Each row is a point. The ring and each string are closed loops that go straight from each point to the next, and from the last back to the first. Before rounding, they use only three directions, however many columns there are. How many times does the string pass through the ring? Passing back the other way cancels.
In the rows, 128 means zero.

Ring (7 x 3):
[[170 117 134]
 [130  92 138]
 [105 102 138]
 [ 89 134 131]
 [108 147 118]
 [151 147 116]
 [174 135 128]]
String:
[[153  96 144]
 [140  86 144]
 [122  58 135]
 [119  93 131]
 [120 118 135]
 [107 128 144]
 [ 70 115 143]
 [ 72 122 136]
 [ 77 121 127]
 [114 124 125]
 [108 155 135]
 [ 90 155 119]
 [104 160 117]
 [113 146 102]
 [129 131 106]
 [134 135 127]
 [147 155 126]
 [174 154 113]
 [181 134 111]
 [152 128 125]
 [152 141 135]
 [196 132 137]
 [188  96 128]
 [155 101 128]
 [142 125 136]]
Times through: 5
String:
[[189 140 137]
 [162 146 134]
 [169 151 131]
 [194 154 122]
 [184 131 114]
 [192 150 127]
 [170 147 137]
 [146 125 130]
 [148 122 133]
 [141 121 135]
 [134 101 130]
 [115  59 133]
 [ 98  87 144]
 [118 133 142]
 [121 118 130]
 [ 85  89 131]
 [ 82  91 138]
 [106 120 147]
 [104  72 141]
 [127  65 134]
 [139 106 132]
 [154 101 130]
 [189  97 128]]
Times through: 2

Ring:
[[159 100 141 128 142 129  82 117]
 [157 117 120 125 118 132  98 109]
 [140 150 117 137 117 118 127  99]
 [131 161 145 149 148 102 125  99]
 [125 144 153 158 166 102 134 109]
 [132 105 122 150 143 127 147 121]
 [146  86 125 139 141 135 120 125]]
String, 31 rows:
[[160 128 153 126 144 117  68 106]
 [147 129 148 137 149 115  96 108]
 [145 122 106 133 110 132 129 108]
 [145 130  84 129  87 138 143 104]
 [141 152  82 130  80 132 149  95]
 [135 168 115 140 113 113 138  93]
 [128 193 182 156 177  79 103  89]
 [131 169 186 156 187  84  98  99]
 [139 126 130 142 138 120 125 110]
 [131 134 118 147 130 120 147 108]
 [119 152 144 163 160 101 152 106]
 [116 164 201 173 214  76 118 106]
 [125 151 193 164 204  85 106 108]
 [134 131 144 149 154 112 125 111]
 [134 126 124 146 136 121 138 111]
 [128 131 114 150 129 121 156 110]
 [123 149 138 158 151 106 149 106]
 [119 178 188 167 195  78 120  99]
 [126 176 192 161 194  79 102  98]
 [135 150 154 148 157 103 113 103]
 [138 137 126 142 131 118 127 106]
 [139 136  89 135  94 133 150 103]
 [143 136  75 128  77 139 151 101]
 [153 140  68 117  61 144 136  96]
 [157 138 133 124 124 121  86 101]
 [162 127 129 120 119 127  79 104]
 [157 124 147 128 141 120  78 108]
 [149 119 132 133 134 124 104 111]
 [147 110  96 131 104 139 134 112]
 [162 102  89 115  87 149 109 111]
 [164 115 126 118 119 132  79 108]]
Times through: 5

Ring (6 x 12):
[[140 159 139 134 128 144 115 112 120 128 152 136]
 [135 154 145 127 136 132 141 107 114 116 172 136]
 [106 152 132 128 121 108 152 128 130 134 176 135]
 [ 92 149 108 139  95 104 128 158 150 170 144 130]
 [108 150 102 147  87 126  95 162 153 184 113 127]
 [124 159 110 147  95 142  79 148 145 173 111 132]]
String (25 x 12):
[[129 168 126 141 112 142  87 127 134 148 135 139]
 [135 172 126 144 110 151  71 125 134 149 127 140]
 [147 154 129 140 118 155  97 123 125 145 126 131]
 [134 147 126 137 116 139 119 130 127 147 136 129]
 [137 145 121 140 111 144 111 135 130 155 125 127]
 [116 156 115 142 102 129 103 144 142 162 131 132]
 [103 160  99 150  82 125  78 164 159 188 110 132]
 [ 88 156  85 154  66 115  76 185 172 209  98 128]
 [107 138 104 142  92 118 125 162 147 178 123 122]
 [ 92 144 100 142  87 106 123 168 155 183 130 126]
 [ 99 141 109 138  97 107 137 158 146 170 141 126]
 [121 139 123 134 114 123 143 138 130 149 147 126]
 [104 155 115 139 102 116 117 147 144 161 143 133]
 [ 73 159  97 144  79  93 110 173 166 187 138 134]
 [ 72 150  91 145  74  92 116 182 168 196 130 128]
 [100 142 104 142  91 113 123 163 150 179 128 125]
 [107 142 103 144  90 121 114 163 150 181 119 124]
 [101 150  88 153  71 126  79 179 164 205  92 125]
 [100 166  85 159  65 132  44 179 172 211  83 132]
 [122 161 101 153  84 146  59 158 153 188  93 131]
 [138 147 123 139 112 145 110 133 129 152 127 128]
 [144 149 127 139 117 150 108 126 125 146 129 129]
 [144 164 128 142 115 156  80 122 129 146 124 136]
 [140 146 132 134 123 141 127 123 121 138 143 129]
 [127 156 126 137 114 135 111 129 131 146 142 133]]
Times through: 3

Ring, 8 rows:
[[103 137 113  60 163 127 112 120 130 131  90 136 112 115]
 [100 147  95  61 143 126 147 107 123 131  91 149 114 120]
 [108 147  93  89 126 125 165 111 121 131 107 150 117 126]
 [129 135 108 148 115 122 163 136 120 134 136 137 124 128]
 [141 124 124 177 119 121 146 154 125 134 150 124 127 128]
 [145 115 141 184 131 123 119 165 139 127 154 113 123 129]
 [136 116 144 155 145 126 103 159 146 122 141 113 117 128]
 [114 127 129  92 162 127  99 137 139 127 107 124 113 118]]
String:
[[128 127 128 140 133 127 128 142 148 116 136 126 114 135]
 [121 127 125 111 153 124 112 142 127 136 114 125 119 115]
 [113 127 126  82 169 124  95 137 126 138  98 124 116 108]
 [116 132 118 100 148 125 122 132 129 132 111 131 117 119]
 [102 141 108  65 150 129 129 113 139 121  97 142 109 125]
 [ 86 150  92  17 163 127 130  97 120 134  67 151 110 111]
 [ 96 145  96  40 161 123 129 110 108 146  75 146 117 105]
 [112 138 108  92 141 125 137 123 126 131 107 139 116 121]
 [116 138 111 109 131 127 145 124 137 121 120 139 114 132]
 [ 93 153  89  48 139 129 156  96 131 122  88 156 109 127]
 [ 84 151  88   7 167 125 129  96 109 144  59 153 113 103]
 [101 139 106  54 163 124 117 119 116 142  83 138 116 107]
 [112 136 115  96 142 128 130 124 141 120 113 136 112 129]
 [110 132 123  85 154 130 112 127 148 117 108 131 108 128]
 [115 121 139  87 176 127  76 144 141 129 102 116 112 113]
 [125 120 137 119 161 124  94 151 133 134 118 116 118 115]
 [128 126 128 137 136 126 126 143 141 122 133 125 117 130]
 [140 118 142 174 129 127 121 157 156 112 155 116 116 140]
 [145 116 145 191 123 127 125 161 159 109 164 115 117 144]
 [127 127 124 133 138 124 127 143 132 130 128 126 119 124]
 [139 115 140 158 147 121 104 164 127 139 136 112 125 116]
 [151 106 157 193 144 123  94 179 144 128 158 101 123 125]
 [141 115 147 175 135 127 111 161 157 113 155 112 116 138]]
Times through: 2
String, 25 rows:
[[125 125 132 131 140 129 118 141 153 113 132 124 112 135]
 [120 129 122 112 147 124 120 138 129 132 116 128 118 120]
 [113 128 123  83 166 123 100 137 122 141  97 126 118 107]
 [ 98 132 119  38 185 125  85 124 124 141  74 129 112 101]
 [104 135 113  59 167 124 107 124 121 140  86 134 115 107]
 [108 136 111  75 155 125 121 124 123 136  96 136 116 114]
 [ 92 145  97  26 169 124 119 108 111 145  68 145 114 103]
 [ 91 152  90  37 147 128 147  96 126 127  81 154 110 121]
 [107 146 100  90 126 129 159 110 140 115 112 149 111 136]
 [120 134 114 117 133 126 140 131 133 126 122 135 117 128]
 [106 145  93  73 142 121 149 115 104 147  93 146 122 110]
 [106 154  79  87 115 123 187 103 110 136 105 159 120 126]
 [120 144  97 128 108 126 180 118 129 122 131 148 118 138]
 [125 137 109 141 113 126 164 129 137 119 137 140 118 139]
 [128 135 113 149 114 125 161 134 136 121 141 137 119 138]
 [127 131 117 134 131 123 140 139 125 133 128 131 122 124]
 [141 124 120 170 124 118 144 155 110 147 142 124 131 117]
 [149 118 129 192 124 117 136 167 111 148 152 117 133 117]
 [158 110 141 216 125 116 125 181 116 147 164 108 135 118]
 [148 117 139 199 118 124 135 163 144 120 165 116 122 138]
 [137 122 133 167 126 125 132 152 144 120 149 122 119 135]
 [127 126 125 131 142 123 122 145 128 134 125 125 121 120]
 [130 121 133 136 150 122 108 153 127 138 126 118 122 115]
 [136 112 149 148 159 123  85 166 138 133 133 107 120 116]
 [135 113 152 152 151 129  91 160 162 111 142 109 112 134]]
Times through: 4

Ring, 7 rows:
[[ 95  93 117 171 104 142 121 135 187  98 116 117 150 164]
 [105  98 121 169 106 116 111 125 143  85 123  94 149 126]
 [118 127 109 163 126 106 109 124 119  82 134  72 121 109]
 [130 158 100 155 144 113 113 129 119  93 145  71  93 115]
 [145 180 124 148 143 120 120 131 118 122 156 119  91 125]
 [144 173 141 149 132 128 124 132 130 135 154 151 106 139]
 [119 135 133 159 116 145 127 137 173 126 135 151 129 166]]
String:
[[ 88  97  96 171 114 154 124 140 210  94 112  99 135 178]
 [ 74  77  98 176 103 172 130 146 247 100 101 119 151 207]
 [109 111 140 165 102 145 126 135 182 122 126 157 150 170]
 [130 137 152 158 110 125 121 129 137 126 142 158 139 139]
 [125 139 131 158 120 126 120 130 142 114 140 128 125 138]
 [122 151 117 156 131 146 128 139 172 123 139 131 108 164]
 [145 183 135 147 138 138 129 136 144 142 156 155  96 152]
 [161 195 152 143 137 117 123 128 101 143 167 160  97 122]
 [156 178 153 147 130 108 118 124  92 131 162 147 109 110]
 [125 144 119 158 128 125 119 131 140 108 140 110 114 135]
 [127 161 100 154 144 130 121 135 147 106 143  91  91 139]
 [137 183  95 149 157 126 121 135 133 109 152  83  72 131]
 [154 203 111 143 160 115 119 131 103 119 164  98  67 114]
 [153 181 139 147 137 108 117 126  95 123 161 128 100 110]
 [139 160 132 153 130 117 118 128 119 117 150 125 111 124]
 [130 152 124 155 129 124 120 131 135 114 144 119 112 134]
 [151 168 159 149 123 111 119 125 100 133 158 158 120 117]
 [160 184 172 144 124 122 126 128 110 154 165 192 116 132]
 [140 163 156 151 119 143 131 136 155 151 151 189 122 163]
 [132 141 157 156 109 133 125 131 146 136 143 174 139 150]
 [123 131 140 160 112 129 121 130 147 118 137 143 136 144]
 [111 123 119 163 117 136 121 134 166 107 129 119 130 153]
 [ 81  90  92 173 112 162 126 143 226  95 107 101 138 190]
 [ 68  66  91 179 101 167 126 144 244  88  96 101 155 200]
 [103  95 135 169  98 132 119 130 167 104 121 133 159 151]
 [116 113 140 164 105 123 117 128 145 108 131 134 149 138]
 [107 119 108 165 120 137 120 135 171  99 126 103 126 153]]
Times through: 4
String:
[[141 196  86 146 167 127 121 136 131 109 156  74  57 130]
 [127 166  96 153 148 135 123 137 152 108 144  91  85 145]
 [123 149 110 157 134 132 121 134 151 108 139 104 106 143]
 [139 179 116 149 145 135 126 136 144 126 152 123  87 146]
 [159 198 150 142 139 128 127 132 118 150 166 168  93 137]
 [159 182 170 145 124 117 124 127 104 150 165 185 117 126]
 [136 148 145 155 119 118 119 127 122 121 147 142 127 127]
 [147 159 169 151 113 121 123 127 119 143 155 184 133 134]
 [124 143 142 156 116 151 131 138 178 139 139 172 129 174]
 [101 121 117 164 115 172 135 146 226 129 122 154 130 204]
 [105 114 131 165 106 156 130 140 199 125 124 157 143 183]
 [127 131 149 159 109 121 119 127 133 119 140 148 142 134]
 [113 122 125 163 114 133 120 132 160 108 130 123 134 149]
 [ 95 103 105 169 113 147 123 138 194  98 117 106 136 169]
 [ 95 106  99 168 118 145 121 137 191  93 118  95 130 165]
 [113 116 128 164 111 125 117 129 149 102 130 119 140 138]
 [116 103 147 167  97 112 112 123 129 101 130 131 160 124]
 [120 109 147 165 100 107 111 121 120 100 133 127 156 116]
 [120 126 128 162 116 119 115 127 135 102 135 113 132 128]
 [120 119 133 163 111 109 111 123 122  97 135 110 140 117]
 [115 105 128 167 108  96 104 118 106  79 130  85 148  98]
 [109 109 104 168 120 103 105 123 121  70 127  58 131 105]
 [101 117  78 167 133 122 111 131 153  70 123  42 110 128]
 [119 134 111 161 127 121 115 130 139  96 135  93 117 129]
 [117 137  99 160 134 121 115 130 140  90 135  74 107 127]
 [112 151  57 159 159 122 112 134 145  69 133  16  73 123]
 [133 168  91 153 153 109 112 128 111  89 148  56  80 107]
 [150 173 133 149 137  99 112 122  84 111 159 108 101  96]
 [150 190 110 146 154 109 115 128  98 109 160  88  76 106]]
Times through: 0
